Each row of a before or after table is a point. The points were changed in one or more steps. Then noise was added and the rows were shuffled. The steps act on how far a point lies along the listed directions, d1 being the first. What was done? A step turns or swaps two directions, mirrors them in a line or flattens them onto one, adds a multiple of one to another, or multiplies one. Angles are multiples of 10 degrees, from the lower direction toward the higher: turns from -170 to 170, lines from 10 to 170 but not 90. Use the fewest steps. Two steps may share a direction if one is a turn and the other turns, adds or multiplies; they go together, in the order done. Otherwise the lowest direction goes first.

Directions:
(1): [-0.33 -1.99]
(2): [-1.99  0.33]
Before (9 x 2):
[[ 0.69  0.03]
 [ 0.54 -0.13]
 [-0.30  0.43]
 [-0.47 -0.29]
 [ 0.19 -0.33]
 [-0.49 -0.52]
 [-0.13  0.19]
 [ 0.86 -0.25]
 [-0.12  0.31]]
After (9 x 2):
[[-0.01  0.51]
 [ 0.40 -0.42]
 [ 0.66 -0.35]
 [-0.70 -0.18]
 [-0.02  0.27]
 [ 0.01 -0.34]
 [-0.59  0.04]
 [ 0.12  0.30]
 [ 0.68 -0.61]]
Steps: turn d1 and d2 by 30 degrees

Directions:
(1): [ 0.14  0.76  2.31  0.55  0.33 -2.42]
(2): [ 1.95 -1.33  0.50 -2.01 -1.46 -0.48]
(3): [-1.34 -1.70  1.71 -1.11  1.55  0.98]
(4): [-0.51  2.39 -0.10 -2.45  0.45  0.14]
(5): [ 0.33 -0.89 -1.82 -0.59  2.06 -1.85]
Before (8 x 6):
[[ 0.76  0.05 -0.41  0.13 -0.62  0.04]
 [ 0.46  0.67 -0.31  0.16 -0.45  0.16]
 [-0.66 -0.13  0.05  0.13 -0.19  0.79]
 [ 0.34 -0.74 -0.47  0.05 -0.32  0.35]
 [ 0.27  0.49 -0.58 -0.33 -0.54  0.61]
 [-0.10 -0.11  0.12  0.13  0.42 -0.60]
 [-0.51  0.35  0.73  0.40 -0.01  0.19]
 [-0.35  0.10  0.15  0.79  0.65  0.00]]
After (8 x 6):
[[ 0.37 -0.57 -0.65 -0.08  0.03  0.58]
 [ 0.45 -0.30 -0.45 -0.22 -0.14 -0.33]
 [-0.11 -0.61  0.12 -0.56 -0.09  0.60]
 [-0.27 -0.04  0.13  0.92  0.21 -0.33]
 [ 0.07  0.61  0.35  0.22 -0.42  0.51]
 [-0.49  0.92  0.39  0.30  0.00  0.45]
 [ 0.12  0.49  0.61  0.68 -0.38 -0.02]
 [-0.81 -0.33 -0.07  0.02  0.38  0.50]]
Steps: swap d1 and d2; turn d3 and d5 by 50 degrees

Directions:
(1): [-2.64  1.12 -0.73 -1.06 -2.25  1.49 -0.64 -0.42 -0.74]
(2): [-0.88  2.12 -0.22  1.46  0.13 -1.31  2.58 -1.57  0.14]
(3): [ 0.98 -0.29 -2.71 -1.28  0.18 -1.56 -0.59 -1.57 -1.73]
(4): [ 1.76  0.65  0.35  0.49 -2.38 -0.44  0.99  1.93 -1.95]
(5): [ 1.39  0.42  1.39  0.10 -2.09 -0.80 -1.53 -2.18  1.47]
(6): [ 1.01 -1.03 -1.73 -0.93 -1.17  1.27  2.13 -0.05  2.20]
Before (11 x 9):
[[ 0.44 -0.27 -0.75 -0.28  0.03 -0.10 -0.10  0.01  0.06]
 [ 0.23 -0.24  0.78  0.07 -0.59  0.17 -0.35 -0.30  0.70]
 [ 0.31 -0.30  0.00  0.02 -0.66  0.28  0.21 -0.13  0.70]
 [ 0.59 -0.50 -0.06 -0.35  0.00  0.00 -0.02 -0.49  0.94]
 [-0.01  0.21 -0.07  0.49  0.15 -0.47  0.65 -0.34 -0.23]
 [-0.43  0.37 -0.24  0.00 -0.42  0.30  0.93 -0.76 -0.03]
 [ 0.53 -0.47 -0.66 -0.52  0.25  0.13 -0.03 -0.47  0.53]
 [ 0.17 -0.50 -0.52 -0.09  0.41  0.37  0.05 -0.01  0.88]
 [ 0.11  0.10  0.19 -0.13 -0.07 -0.18 -0.86 -0.48  0.04]
 [-0.32 -0.05  1.00  0.74 -0.37  0.73  0.85  0.87  1.27]
 [ 0.30  0.27  0.03  0.21  0.40 -0.38 -0.42 -0.07 -0.31]]
After (11 x 9):
[[-1.19  0.29 -0.47 -0.41 -1.56  0.99  0.15  0.32  0.14]
 [ 0.58 -0.11  0.09 -0.18 -1.28  0.06 -0.39 -0.88  1.04]
 [ 0.59  0.08  0.71  0.02 -0.95 -0.11 -0.06 -1.27  1.56]
 [ 0.20  0.31  0.54  0.46  0.24 -0.14 -0.41  0.12  0.03]
 [ 0.67  0.38  0.81  0.13 -0.50 -0.66 -1.04 -1.38  0.72]
 [ 0.57 -0.09  0.07  0.07  0.25 -0.01  0.46 -0.56  1.09]
 [ 0.36 -0.31 -0.32  0.15  0.57 -0.04  0.21  0.27  0.54]
 [-0.29  0.02 -0.48  0.26  0.26  0.38  0.78 -0.05  0.73]
 [ 0.46  0.24  0.98 -0.12 -1.79 -0.28 -1.21 -1.84  1.25]
 [ 0.18 -0.04  0.29  0.44 -0.22 -0.07  0.48  0.59 -0.49]
 [ 0.65  0.00 -0.41 -0.17 -0.68 -0.01  0.83 -0.30 -0.62]]
Steps: turn d1 and d3 by 80 degrees; turn d2 and d4 by 70 degrees; multiply d5 by 3
